Each row of a before or after table is a point. The points were changed in one or more steps. Then noise was added and the rows were shuffled. The steps act on how far a point lies along the listed directions, d1 being the first. Write out the steps. A step turns or swaps two directions, mirrors them in a line or flattens them onto one, adds a multiple of one to another, or multiplies one. Angles are multiples of 10 degrees, from the lower direction toward the higher: turns from -170 to 170, lines from 10 to 170 but not 90. Use the fewest steps. Two steps may share a direction if one is a turn and the other turns, adds or multiplies; they go together, in the order done. Otherwise the lowest direction goes first.

Directions:
(1): [-2.4  5.3]
(2): [5.3 2.4]
Before (8 x 2):
[[-4.6  5.8]
 [ 1.1  4.2]
 [ 1.5 -0.5]
 [ 0.7  8.3]
 [ 6.4  3.9]
 [ 2.8  0.8]
 [-6.2  3.1]
 [-2.6 -2.4]]
After:
[[ 6.5 -3.3]
 [ 1.9 -3.7]
 [-2.7  1.5]
 [ 1.7  0.4]
 [-3.0 -5.6]
 [ 3.2 -0.3]
 [-5.5 -4.0]
 [ 1.9 -8.1]]
Steps: mirror d1 and d2 in the line at 110 degrees

Directions:
(1): [-0.3 -6.7 -2.3]
(2): [ 2.7  2.0 -6.3]
(3): [ 6.6 -1.1  2.5]
Before, 12 rows:
[[ 3.8  0.7  1.8]
 [ 3.3  2.5 -1.0]
 [ 7.1  4.2  4.8]
 [-2.1  3.6  2.7]
 [ 3.1  3.7  2.4]
 [ 0.7 -4.7  4.4]
 [ 1.1  3.5  3.3]
 [-1.1 -2.3  2.0]
 [-5.0  3.0 -1.4]
 [-0.6 -4.3  8.0]
 [ 4.1 -2.4  5.7]
 [ 4.5 -1.2  2.4]]
After (12 x 3):
[[ 3.5  4.3  3.8]
 [ 1.6  5.6 -0.7]
 [-1.9  7.1  3.2]
 [ 1.8 -2.4  5.4]
 [-0.2 -1.7  9.1]
 [ 0.0 -2.9  2.1]
 [-3.9  3.3  1.4]
 [ 0.0  8.1  2.4]
 [ 2.2  5.1  2.5]
 [ 2.4 13.6  5.9]
 [ 3.0  3.8  7.5]
 [-5.5 -1.9 -3.0]]
Steps: turn d1 and d3 by 40 degrees; multiply d1 by 1.6

Directions:
(1): [ 3.3  0.2  1.8 -7.3]
(2): [-3.7 -3.6 -5.6 -3.2]
(3): [-4.5  6.6 -0.2 -1.9]
(4): [-4.8 -3.3  5.8 -0.8]
Before (13 x 4):
[[ 5.5 -3.7  5.7  1.8]
 [ 2.4  2.4 -6.0  3.7]
 [-2.3 -6.5 -0.9  2.8]
 [ 1.8 -6.2  1.6  5.3]
 [-1.6  0.0  0.0 -4.9]
 [ 2.4  3.0 -5.5 -5.9]
 [ 1.2  3.5 -4.2 -5.6]
 [-2.9  0.7  4.4 -3.8]
 [ 4.5  7.3  1.0  4.4]
 [-5.3 -4.0 -1.5  2.7]
 [ 2.8  3.3  4.8  1.9]
 [-6.5  1.8 -2.1 -1.2]
 [-0.7  2.4 -7.8 -2.2]]
After, 13 rows:
[[-6.9 -1.4 -3.0  1.4]
 [-6.8 -3.5  0.2  1.2]
 [ 0.3  0.6  9.7  1.8]
 [ 0.2  0.6 -2.1 -4.6]
 [-2.1  2.4 -7.5 -0.3]
 [-1.5  5.5  0.2 -3.3]
 [ 8.9  3.1  4.7  6.7]
 [ 4.8  4.7  6.0  2.2]
 [ 1.8 -5.1 -8.0 -0.8]
 [-4.4 -2.7  4.9  3.5]
 [ 3.0 -4.9 -3.0  4.4]
 [ 4.3 -2.3 -4.6 -5.3]
 [ 4.6 -4.4 -5.4 -4.6]]
Steps: multiply d2 by 1.3; turn d3 and d4 by -70 degrees

Directions:
(1): [-2.3 -3.4  1.3  1.2 -7.4 -5.2]
(2): [-0.2  6.8  1.7  5.7  1.3 -4.4]
Before (8 x 6):
[[  0.0  -0.5  -1.3  -2.6   1.7   4.7]
 [ -2.5  -7.5  -1.9   1.6 -11.6  -6.5]
 [ -2.2  -5.7  -0.9  -5.0  -0.5   1.8]
 [ -0.2   6.2   1.5   4.0   2.4  -5.0]
 [  2.4   6.7   0.4   0.4  10.3   5.7]
 [  0.0  -3.3   0.3  -3.4  -5.1   1.0]
 [  1.4   2.5   1.6   1.2   4.5   0.5]
 [ -2.9   1.6   3.6   5.7  -5.0  -5.0]]
After, 8 rows:
[[  1.8  10.5  -1.2   9.3   3.7  -5.1]
 [  0.5  -4.7   1.4  -1.5  -1.9   0.3]
 [ -2.7   3.2   4.3   6.0  -4.1  -4.9]
 [ -1.4 -10.0   0.1  -7.2  -3.9   4.0]
 [  2.0   5.6   0.1  -0.3   2.8   1.8]
 [ -2.3  -3.6   1.1  -0.5  -6.1  -5.8]
 [ -0.7   2.8  -0.7  -0.9   7.4   2.0]
 [  0.1  -0.1  -1.5  -2.7   1.7   4.5]]
Steps: swap d1 and d2
